Rows are points. A path goes straight from each point to the next, and from the last back to the first. The post is the endless flat space through its rows: a point in 2 columns, a line in 3, a plane in 4, and so on, so that a path can go around it. Count how often the path circles the post. Going back the other way cancels.
In the rows, 128 means zero.

Post (2 x 3):
[[ 99 144 112]
 [161 112 119]]
Path:
[[ 87 177 106]
 [130 140 103]
 [157 102 109]
 [138  83 127]
 [196  83 144]
 [118 155 124]
 [127 169  87]
 [124 137  85]
 [145  92  91]
 [127  95 127]
 [186  88 154]
 [150 137 128]
 [136 145 107]
 [ 91 140  80]
 [118 105 104]
 [150  86 102]
 [114 110 124]
 [117 134 128]
 [179 113 131]
 [103 189 106]
 [130 145  98]
 [199  78 112]
 [139 106 119]
 [139  88 149]
 [155 121 139]]
Times around: 4

Post (5 x 6):
[[122 132 145 179 154 135]
 [149 102 118 114 139 101]
 [146 122 106 129 121 110]
 [ 67 176 169 100 124 126]
 [147 118 140  82 128 130]]
Path (17 x 6):
[[ 85 141 108  81 140  93]
 [134 153  95 194 156 103]
 [142 103 120  53 151 119]
 [103 126 113 119 130 114]
 [ 83 183 133 107 142 112]
 [126 154 120  85 117 138]
 [167 105 128 139 158  96]
 [170 117 119 154 110 110]
 [161  53 150 105 147 130]
 [114 132 102 100 116 113]
 [139 156 103 161 152 124]
 [145 129 144 143 139 122]
 [185  83 147  83 125 132]
 [147 132  95 126 135  68]
 [184  96 135  49 140 101]
 [167 110 141 100 102 139]
 [107 150 131  55  94 134]]
Times around: 2

Post:
[[139  89 163 141 158 135 137 132]
 [116 110 102  94 115  99 132 122]
 [111 133 116  92 107 140 119  84]
 [148 138 158 145 127 125 122 147]
 [123 146 101  96 131 104 126  84]
 [161 145 124 128  94 110 173 153]
 [191 122 122 113 103 122 135 138]]
Path, 30 rows:
[[138 124  84 127 156  90 175 154]
 [151 125 104 126 102 148 118  94]
 [168  85 133 137 116 107 130 138]
 [152 119 127 135  98  98 143 154]
 [119 103 152 170 140 145 129 137]
 [164 148 163 141 116 184 130 110]
 [ 93  71 126 124 157 146  74  45]
 [136  94 117 113 116 128 139  72]
 [180  72 115 111  80 196 136 136]
 [ 86 191 131 149 117  95 189 153]
 [163 145 131  77 108 149 142 116]
 [144  93  81  62 129  63 142  83]
 [123  47 122 104 107 119 176 102]
 [200 161 122 110 124 100 147  81]
 [135  95 108  58  89 122 196 131]
 [119 100 124  75 123 142 140 132]
 [137 145 135  96 101 114 140 104]
 [ 92  98 141 132 133  72 172 111]
 [135 105 118  67 119 113 113 109]
 [158 116  98  98 117 100 180 140]
 [144 115 126 130 173 140 121 112]
 [129 124 129 168 167 125 184 133]
 [147 124 116 104 154  99 124 174]
 [155 172 156 146 116 179 120 132]
 [114 150 130 153  79 150 145 129]
 [164 112  58  89 110 129 138 107]
 [172 126  89  99 149  94 154 158]
 [150 160 176 113 148 151 125  96]
 [122 146 154 102 104 125 159 126]
 [131 149 170 125 152 159 136 132]]
Times around: 0
